Each row of a before or after table is a point. One or more steps were done to the points. Then noise was added and the rows were shuffled. The steps act on columns, c1 being the first. What was done? A step turns or swaps two columns, mirrors them in a line or flattens them onto one, adds a multiple of one to another, or multiplies or shifts one. Angles are multiples of 10 degrees, from the lower column toward the higher: turns from -170 to 170, lines from 10 to 170 but not 90. Use the fewest steps. Two steps may share a column if one is a turn and the other turns, adds or multiplies; they go together, in the order done. Otherwise the lowest column goes first.

Before:
[[-0.90 -0.21  0.02]
 [ 0.27 -1.06  0.31]
 [-0.95  0.29  0.21]
 [-0.85  0.06 -0.09]
 [-0.30 -0.41  0.33]
 [-0.61  0.13  0.44]
 [ 0.61 -0.72  0.60]
 [-0.71 -0.52  0.01]
 [-0.42 -0.42 -0.11]
 [ 0.26  0.08  0.21]
 [ 0.32  0.27  0.53]
 [-0.37  0.00  0.18]]
After (12 x 3):
[[-0.46 -0.88  1.10]
 [ 0.10 -1.24  0.02]
 [-0.07  0.57  1.34]
 [ 1.00  0.67  1.50]
 [-0.51 -1.27 -0.23]
 [ 0.07  0.42  0.51]
 [ 0.21 -0.60  0.82]
 [-0.21 -0.55  0.45]
 [ 0.16 -0.77 -0.27]
 [-0.80 -1.34  0.51]
 [-0.28 -1.43  0.04]
 [ 1.13  0.04  0.77]]
Steps: multiply c1 by 1.6; turn c1 and c2 by 70 degrees; multiply c3 by 2.5

Before, 8 rows:
[[ 0.01  0.54  0.34  0.54 -0.15  0.56]
 [-0.64 -0.24 -0.26  0.42  0.29 -0.21]
 [ 0.76  0.02  0.80 -0.47  0.47  0.47]
 [-0.21 -0.74 -0.11  0.51  0.37 -0.03]
 [ 0.30 -0.75 -0.16 -0.48  0.00  0.05]
 [ 0.30  0.14  0.88 -0.19 -0.47  0.14]
 [-0.61  0.06  0.43  0.56 -0.33  0.62]
 [ 0.32 -0.69 -0.08  0.16  0.25 -0.18]]
After:
[[-0.41 -0.07 -0.19  0.88 -0.08  0.07]
 [ 0.11  0.33  0.69  0.31 -0.66  0.92]
 [ 0.16  0.55  0.54 -0.07 -0.04  0.55]
 [ 0.56 -0.05  1.41 -0.23  0.12 -0.02]
 [-0.50  0.14 -0.40  0.47 -0.51  0.11]
 [-0.20 -0.23  1.29 -0.32  0.89  0.09]
 [ 0.13 -0.58 -0.25  0.25  0.28 -0.11]
 [-0.13 -0.22 -0.13  0.61  0.38 -0.36]]
Steps: add -0.5 times c1 to c6; turn c1 and c5 by 70 degrees; turn c2 and c4 by -50 degrees; multiply c2 by 0.7; multiply c3 by 1.6

Before, 8 rows:
[[-0.29  0.05  0.24  0.25  0.08  0.05 -0.23 -1.04 -0.61]
 [ 0.51  0.32 -0.56  0.36 -0.04 -0.09 -0.23 -0.17 -0.26]
 [ 0.57  0.00 -0.11  0.24 -0.61 -0.18  0.05 -0.45 -0.76]
 [ 1.34 -0.47  0.50 -0.06 -0.13 -0.10  0.19 -0.36 -0.47]
 [-0.83  0.36 -0.05 -0.39 -0.25 -0.62 -0.39 -0.16  0.30]
 [-0.37 -0.56 -0.13 -0.68  0.11 -0.67  0.83 -0.05 -0.22]
 [ 0.07 -0.21 -0.17 -1.02 -0.05  0.45  0.22  0.24  0.30]
 [-0.26  0.53  0.06  0.02 -0.05 -0.24  0.34 -0.65 -0.31]]
After (8 x 9):
[[ 0.87 -0.60 -0.14  1.31  0.07 -1.00 -0.21 -0.06 -0.11]
 [ 0.32  0.51  0.09 -0.45 -0.11 -0.37 -0.26 -0.69  0.25]
 [-0.12  0.08  0.21  0.04  0.04  0.07 -0.29 -1.05  0.73]
 [-0.27  0.35 -0.06 -0.16 -0.24 -0.92 -0.89 -0.18 -0.41]
 [-0.15  0.04 -0.13  0.22 -0.65 -0.25  0.59 -0.37  0.83]
 [-0.33  0.28 -0.58 -0.46 -0.06 -0.20  0.52 -0.17  0.43]
 [-0.04 -0.50  0.45  0.75 -0.14 -0.21  1.34 -0.29  0.37]
 [ 0.21 -0.26 -0.15  0.93 -0.02  0.74  0.08  0.24 -0.74]]
Steps: mirror c1 and c7 in the line at 50 degrees; turn c4 and c9 by 150 degrees; add -1 times c2 to c4; multiply c6 by 1.6

Before, 10 rows:
[[ 1.36  0.00 -0.14  0.06 -0.29 -0.08  0.27 -0.20  0.33  0.20  0.40]
 [-0.26  0.30 -0.35  0.04 -0.06  0.04  0.29  0.85  0.28 -0.06 -0.41]
 [ 0.04 -0.43 -0.40  0.34 -0.51 -0.33  0.36 -0.07  0.29  0.43 -0.22]
 [-0.39  0.23  0.23  0.28 -0.39  0.01 -0.05 -0.26  0.06 -0.32  0.29]
 [-0.26  0.32  1.60 -0.90  0.05  0.04 -0.80 -0.08  0.25  0.57  0.06]
 [-0.24  0.24 -0.31 -0.08 -0.47  0.06 -0.59  0.22  0.34  0.61  0.47]
 [-0.21 -1.16 -0.47  0.17  0.25 -1.16  0.19 -0.19 -0.42  0.22  0.15]
 [-0.26  0.35  0.40  0.31 -0.38 -0.27 -1.29 -0.03  0.27  0.38  0.10]
 [-0.25 -0.21 -0.47  0.11 -0.20  0.28 -0.42 -0.01  0.20 -0.04 -0.21]
 [-0.02  0.47 -0.35  0.00  0.03 -0.14 -0.19 -0.22  0.45  0.43 -0.07]]
After:
[[ 0.43  0.22 -0.27  0.18  0.29  0.12 -0.50  0.20  0.61  0.56 -0.13]
 [-0.41 -0.87 -0.50 -0.75  0.12  1.23  0.19 -0.23 -0.19 -0.19 -0.38]
 [ 0.62 -0.07  0.16  0.29 -0.35 -0.14 -0.05 -0.26  0.26 -0.23 -0.20]
 [-0.27  0.29 -0.33  0.33  0.29  0.23 -0.16 -0.27  0.24  0.35  0.30]
 [-0.51 -0.05 -0.09  0.01  1.41  0.12  0.23 -0.21  0.58  0.13 -0.08]
 [ 0.94  0.85  1.57 -0.30 -1.62  0.16 -0.83 -0.04  0.24  0.54  0.14]
 [ 0.23 -0.48 -0.39 -0.09  0.59  0.40  0.37 -0.11  0.15  0.33  0.36]
 [ 0.68  0.00  0.34  0.47 -0.34  0.38 -1.31 -0.05  0.28  0.25  0.15]
 [ 0.03  0.17 -0.35  0.18  0.18 -0.02  0.27  0.87 -0.05 -0.04  0.56]
 [ 0.03 -0.23 -0.43 -0.02  0.23 -0.26 -0.44 -0.03  0.01  0.06  0.28]]
Steps: add -1 times c3 to c1; turn c1 and c5 by 120 degrees; turn c2 and c4 by 50 degrees; mirror c6 and c10 in the line at 80 degrees; mirror c9 and c11 in the line at 20 degrees

Before:
[[-0.14  0.40 -0.08 -0.77  0.39 -0.49 -0.11 -0.31  0.35  0.00  0.37  0.11
  -0.29  1.80]
 [ 0.54  0.04 -0.52 -0.40  0.15 -0.49  0.21  0.01  0.83  0.31  0.10  0.34
   0.01 -0.35]
 [ 0.30  0.06  0.61  0.02  0.45  0.16 -0.23 -0.34  0.65  0.51  0.11  0.25
  -0.41  0.00]
 [ 0.49  0.31 -0.59  0.11  0.21  0.32  0.20 -0.27  0.44  0.17  0.71  0.21
   0.09 -0.14]
 [-0.01 -0.34 -0.64  0.28  0.95 -0.54  0.20 -0.37  0.80  0.52  0.37 -0.26
   0.33 -0.03]
 [ 0.55 -0.81 -0.56  0.66  0.49  1.26  0.39  0.55 -0.13  0.62  0.16  0.29
  -0.02 -0.41]
 [-0.02 -0.12 -0.70  0.04  0.05  0.36 -0.40 -0.18 -0.54  0.41  0.20  0.11
  -0.09 -0.43]
 [-0.90  0.25 -0.67  0.61  0.29 -0.47 -0.24 -0.17  0.50  0.36  0.16  0.11
   0.73 -0.22]
 [ 0.36  0.28  0.20 -0.17  0.05 -0.54 -0.23 -0.08  0.19 -0.68  0.28 -0.08
  -0.22  0.43]]
After, 9 rows:
[[ 0.67  0.31  0.30  0.07  0.23  0.31 -0.03  0.69  0.04  0.02  0.73  0.41
   0.12  0.25]
 [ 0.41  0.27 -0.20 -0.13  0.08 -0.55  0.26 -0.22  0.00  0.02  0.27 -0.17
  -0.20 -0.41]
 [ 0.32 -0.81  0.77  0.65  0.50  1.25 -0.16  0.58 -0.17 -0.01  0.15  0.61
  -0.02  0.52]
 [ 0.95  0.07  0.41 -0.44  0.15 -0.47 -0.21 -0.07  0.12  0.01  0.07  0.71
   0.03  0.34]
 [ 0.12  0.39 -0.16 -0.75  0.38 -0.45  1.49 -0.46  0.13  0.02  0.37  0.19
  -0.28 -0.99]
 [-0.39  0.23  0.38  0.65  0.32 -0.47 -0.31  1.16  0.40  0.03  0.17  0.23
   0.73 -0.08]
 [ 0.53 -0.35  0.27  0.29  0.95 -0.51  0.07  0.98  0.24  0.01  0.37 -0.55
   0.31  0.19]
 [-0.37 -0.11  0.43  0.04  0.06  0.34 -0.57  0.61 -0.15  0.00  0.23  0.23
  -0.08 -0.11]
 [ 0.65  0.09 -0.67  0.02  0.46  0.14 -0.10 -0.12  0.12  0.00  0.11  0.50
  -0.41 -0.21]]
Steps: turn c1 and c9 by -40 degrees; multiply c9 by 0.4; turn c3 and c8 by -140 degrees; add 1 times c4 to c8; mirror c7 and c14 in the line at 30 degrees; multiply c10 by 0; multiply c12 by 2
